Rows are points. Each table stands for the endless flat space through its points: a line for two points, a plane for three, and so on. Write the one point that lies in both, or say that there is none.

First (2 x 4)
[[ -9 -14   5  25]
 [-16  -9  10  27]]
Second (2 x 4)
[[ -6 -18   3  20]
 [ 12 -32   3  14]]
They share: no point

First (2 x 6)
[[-34  33  42  -3  39  -6]
 [-35  35  44  -5  42 -10]]
Second (2 x 6)
[[-44  26  29  10  24  14]
 [-40  27  32   7  27  10]]
They share: [-32  29  38   1  33   2]

First (3 x 9)
[[ 13 -51 -52 -36  33 -31 -40 -43 -21]
 [ 13 -42 -37 -42  33 -25 -52 -40   3]
 [  7 -54 -49 -56  45 -35 -72 -52  21]]
Second (2 x 9)
[[ 19 -39 -59 -34  30 -34 -24 -41 -13]
 [ 23 -39 -23 -10  38  -2 -56 -33 -49]]
They share: no point

First (3 x 12)
[[-28  17  43  32  -2 -43  73 -10  19  45   9 -35]
 [-61  51 -10  44  48 -60  48 -40  38  61 -21  23]
 [-14   0  49  13  18 -26  29 -22  30  14  14 -39]]
Second (3 x 12)
[[-61   1  10  48  28 -77  49 -63  11  64 -43   5]
 [-33  25  22  16  32 -37  45 -27  43  28   1 -31]
 [-37  21   4  30  50 -75  37 -61  17  46  -1 -11]]
They share: no point

First (4 x 14)
[[ 26   5 -31   7  -5 -23  21 -30 -18 -65  -2  29 -38  62]
 [ 51  35  -8  23   2 -17  11 -27 -38 -43 -28   6  12  68]
 [ 34  25  -7  15 -13 -25  29 -14 -32 -41 -12   3 -24  50]
 [ 66   5   5 -21 -41 -61  21   6  -8 -21  16   3 -48  14]]
Second (2 x 14)
[[ 72  -4 -28  24 -38 -16  51   0 -50  -6 -11 -30 -60  47]
 [ 52  12 -12  12 -26 -28  35  -6 -34 -26  -7  -8 -40  43]]
They share: [ 42  20  -4   6 -20 -34  27  -9 -26 -36  -5   3 -30  41]

First (2 x 20)
[[ 10  11  25  41  42  27  28  26   1 -19  -2  16 -50  23 -32   1 -30  12
  -28  35]
 [-14  17 -17  -1 -24 -27  -8 -28  55 -37 -32  10 -26  17  -2  -5 -18 -48
   -4  -7]]
Second (2 x 20)
[[  2  13   6  18  10 -11  14  -9  15 -33 -22  23 -37  17  -6  13 -28 -35
  -20  14]
 [ 10  14  10  18   3 -20  10 -14   8 -40 -33  31 -35  22  -2  23 -29 -45
  -29  20]]
They share: no point

First (2 x 24)
[[  9   7 -23 -10  -4 -42 -21  14  22  22 -18   7  19  -8  -4 -19 -39   5
  -13 -10  28  16  -5 -50]
 [ 29 -33   5  26   8 -26 -41  26  34  42 -14 -21  -5  12 -12  21 -47  41
   -9 -14   0  12  27 -10]]
Second (4 x 24)
[[ 48 -28 -50 -58 -30 -72 -13   3  -6  18 -19 -26 -16  20   9 -12 -40  44
   -1  -7 -33  74  -3 -13]
 [ 50 -27 -55 -76 -46 -83 -11   8  -8  21 -29 -27 -17  21  24  -3 -38  53
   -9  -8 -45  93  -3 -10]
 [ 25 -45  -6 -15 -14 -46 -40  32  19   1 -17 -13  55  30  -6 -32   0   1
  -21   6   0  32  13 -81]
 [ 22  30 -47  -9   7 -43  -2 -14  13  50 -11  -1 -56 -28  -7  10 -91  43
   12 -28  19  20 -13  25]]
They share: [ 14  -3 -16  -1  -1 -38 -26  17  25  27 -17   0  13  -3  -6  -9 -41  14
 -12 -11  21  15   3 -40]
